Each row of a before or after table is a point. One or more steps were done to the points. Then noise was added and the rows were shuffled. The steps act on columns, c1 being the first. Name the steps. A step turns or swaps two columns, mirrors them in a line or flattens them onto one, adds a multiple of one to another, or multiplies or shifts one. Angles are multiples of 10 degrees, from the lower column toward the higher: turns from -170 to 170, lines from 10 to 170 but not 90. Use the fewest steps. Two steps may share a column if one is a turn and the other turns, adds or multiplies; they go together, in the order done. Otherwise the lowest column goes first.

Before (11 x 3):
[[-0.02  0.75  0.88]
 [-0.27 -0.34  0.18]
 [ 0.31  0.04 -0.01]
 [-0.19  0.20  0.19]
 [-0.25  0.33 -0.14]
 [ 0.42 -0.15 -0.29]
 [ 0.21  0.05  0.17]
 [-0.04  0.19  0.17]
 [-0.42  0.06  0.34]
 [-0.32 -0.21 -0.29]
 [-0.45 -0.01 -0.04]]
After, 11 rows:
[[-0.06 -0.34  0.09]
 [ 0.25 -0.01 -0.38]
 [-0.13  0.08  0.27]
 [-0.09 -0.21  0.13]
 [ 0.45 -0.10 -0.01]
 [ 0.23 -0.49  0.09]
 [-0.11  0.49 -0.03]
 [ 0.17 -0.31 -0.27]
 [-0.18 -0.28 -0.25]
 [-0.40 -0.74  0.72]
 [-0.15  0.22  0.13]]
Steps: turn c1 and c3 by 30 degrees; turn c1 and c2 by 120 degrees

Before (10 x 8):
[[-0.11  0.52  0.26  0.81 -0.18  0.29  0.03  0.27]
 [-0.07 -0.04  0.19 -0.09  0.14  0.18  0.22  0.03]
 [ 0.29  0.05  0.11  0.86  0.35  0.06  0.11  0.18]
 [-0.33  0.14 -0.12  0.32 -0.25  0.33 -0.34  0.04]
 [-0.40  0.13  0.14  0.35  0.45 -0.30 -0.35 -0.22]
 [ 0.02 -0.18  0.28  0.21  0.36 -0.03  0.51  0.08]
 [ 0.20  0.22 -0.03  0.73 -0.32 -0.23 -0.35 -0.16]
 [-0.54  0.26 -0.18  0.05 -0.24  0.45 -0.02 -0.52]
 [-0.37  0.00 -0.43 -0.06 -0.11 -0.20  0.09  0.11]
 [ 0.31  0.43  0.24  0.30  0.27  0.46  0.41  0.17]]
After:
[[ 0.00  0.03 -0.21  0.84  0.01  0.10 -0.35 -0.12]
 [ 0.21  0.14  0.05  0.34  0.12  0.54  0.42  0.11]
 [ 0.06 -0.06 -0.06 -0.11 -0.18  0.29 -0.25  0.01]
 [ 0.31  0.00  0.36 -0.04  0.29 -0.32  0.00  0.10]
 [-0.01  0.42 -0.07  0.34 -0.26  0.72 -0.48 -0.17]
 [ 0.09 -0.19 -0.17  0.17 -0.30 -0.05 -0.62  0.00]
 [ 0.28  0.56 -0.01  0.81 -0.29  0.50  0.08  0.01]
 [-0.17  0.27  0.22  0.06  0.05  0.74  0.15  0.28]
 [-0.24  0.24  0.02  0.72  0.03 -0.33  0.45 -0.06]
 [ 0.01  0.13 -0.53  0.36  0.17 -0.49 -0.04  0.17]]
Steps: turn c1 and c8 by -120 degrees; multiply c8 by 0.4; turn c5 and c7 by -140 degrees; turn c3 and c5 by -120 degrees; multiply c6 by 1.6
